Each row is a point. Each copy is the shape, with its points in the same order, turned, moved and blurred by noise. Is it also mirrored, or only turned?
(in the rows, 128 means zero)

Shape (6 x 3):
[[ 23 132 170]
 [159 172 118]
 [151 140 190]
 [ 82 130 133]
 [141 144  99]
 [ 79 113  98]]
Copy 1, 6 rows:
[[173  54  73]
 [136 181 146]
 [161 116 187]
 [134 105 100]
 [107 163 126]
 [101 110  82]]
Copy 1 is: mirrored
Copy 2, 6 rows:
[[ 38  43 129]
 [140 149  86]
 [163  86 115]
 [ 80 100 127]
 [115 160 114]
 [ 59 133 151]]
Copy 2 is: mirrored

Shape, 8 rows:
[[189  93 137 139]
 [ 99  93 120 128]
 [118 133 136 136]
 [ 99 104 196 141]
 [114 113 132 172]
 [249 177 121 126]
 [147 118 128 122]
 [119 116 143 143]]
Copy 1, 8 rows:
[[153  89  89 197]
 [178 116 138 114]
 [146 140 120 138]
 [153 112 189 155]
 [182 147 131 140]
 [ 84 132  29 209]
 [137 114 104 152]
 [153 130 133 147]]
Copy 1 is: mirrored
Copy 2:
[[174  90 145 153]
 [109  96  95 108]
 [110 130 118 134]
 [ 60  94 153 158]
 [111 111  96 158]
 [227 186 176 179]
 [140 121 134 114]
 [111 105 125 139]]
Copy 2 is: only turned
Copy 3:
[[179 127 157 162]
 [141 139 145  78]
 [114 135 138 117]
 [ 99 126 204 108]
 [124 172 156 115]
 [156 111  93 239]
 [142 119 135 128]
 [123 139 154 114]]
Copy 3 is: mirrored

Shape (9 x 6):
[[179 181 108 156 128  99]
 [170 119  72 130 133 127]
 [ 79  82 187 163  82 157]
 [155 115  97 121 122  86]
 [118  48 154 174  68 184]
 [133 148  89 119 154  95]
 [181 146 142  63 120 110]
 [158 168 122  73 157 143]
 [ 72 140 140 140  37 156]]
Copy 1:
[[171 177 166 150 125 105]
 [195  97 162 155 142 109]
 [ 78  80 151  95  66 185]
 [174  92 165 124 113  96]
 [116  56 178 126  79 214]
 [163 125 130 139 136  69]
 [205 150 155  63 131 119]
 [177 139 111 100 167 122]
 [136 111 102 126  38 180]]
Copy 1 is: only turned
Copy 2, 9 rows:
[[195 133 142 121 130  77]
 [173  88  85 128 141 115]
 [ 39  82 159 161 106 119]
 [161  90 101  81 123 107]
 [ 58  28 142 183 120 113]
 [157 139  97  92 135 114]
 [190 106 140 103  83 159]
 [182 145 120 124 105 168]
 [ 73 107 129 173  46  86]]
Copy 2 is: only turned
Copy 3:
[[216 164 152 180 108 105]
 [183 118 124 135 131 141]
 [ 61 131 108 188  50 140]
 [180 109 106 142 126 100]
 [ 83 103 101 163  42 190]
 [168 149 118 167 157  96]
 [165 144 152  88 112  70]
 [157 171 163  99 150 100]
 [106 193  68 170  51 135]]
Copy 3 is: only turned

Shape, 12 rows:
[[ 62 111 116 143 133 106 130 167]
 [100 122 128 144 148 108  88 125]
 [ 99 116 127 152 107  99 133 118]
 [129 134 114 158 133 170 146 118]
 [125  98 145 140 127  92 118 171]
 [114  75 130  67 137 161 160  89]
 [104 171 161 131  94  95  92 144]
 [112 118 156 162 152 113 162 116]
 [ 99 128 151 109 123 120 135 152]
 [154  73 106  66 102 157 207  46]
 [ 99 134 149 129 140  67 148 128]
 [109 143 115 116 152  76 122 169]]
Copy 1:
[[ 85  83 106 126 106 143 168 139]
 [ 89 117 121 141 147 116 131 126]
 [103 116 142 113  99 121 137 121]
 [166 121 123 125 130 122 168  90]
 [110  88 140 104 135 126 132 167]
 [134 107  99  56 150 167 112  60]
 [ 95 168 150 129 124 147 150 170]
 [114 113 131  82 126  93 173 110]
 [111 124 120  92 132 157 154 144]
 [176 124 109  24  98 154  83  30]
 [ 84 135 111  80 110 105 145 149]
 [101 118  80 115 122 120 135 177]]
Copy 1 is: only turned
Copy 2 (12 x 8):
[[ 91 108 104  80 120 150 101 153]
 [135 125 131  93 114 172 144 162]
 [128  88 123  99 130 135 141 137]
 [118 114 136 158 141 176 137 103]
 [136 114 128  98 146 120 109 179]
 [139 134 189  95 119 118 105  62]
 [127 128 113 125  93 118 176 194]
 [117 114 129  95 180 144 162 125]
 [108 133 137 103 124 113 126 145]
 [181 108 179 128 125  86 115   7]
 [141 132 108  66 146 111 159 141]
 [136 157  91  81 126 127 113 165]]
Copy 2 is: mirrored
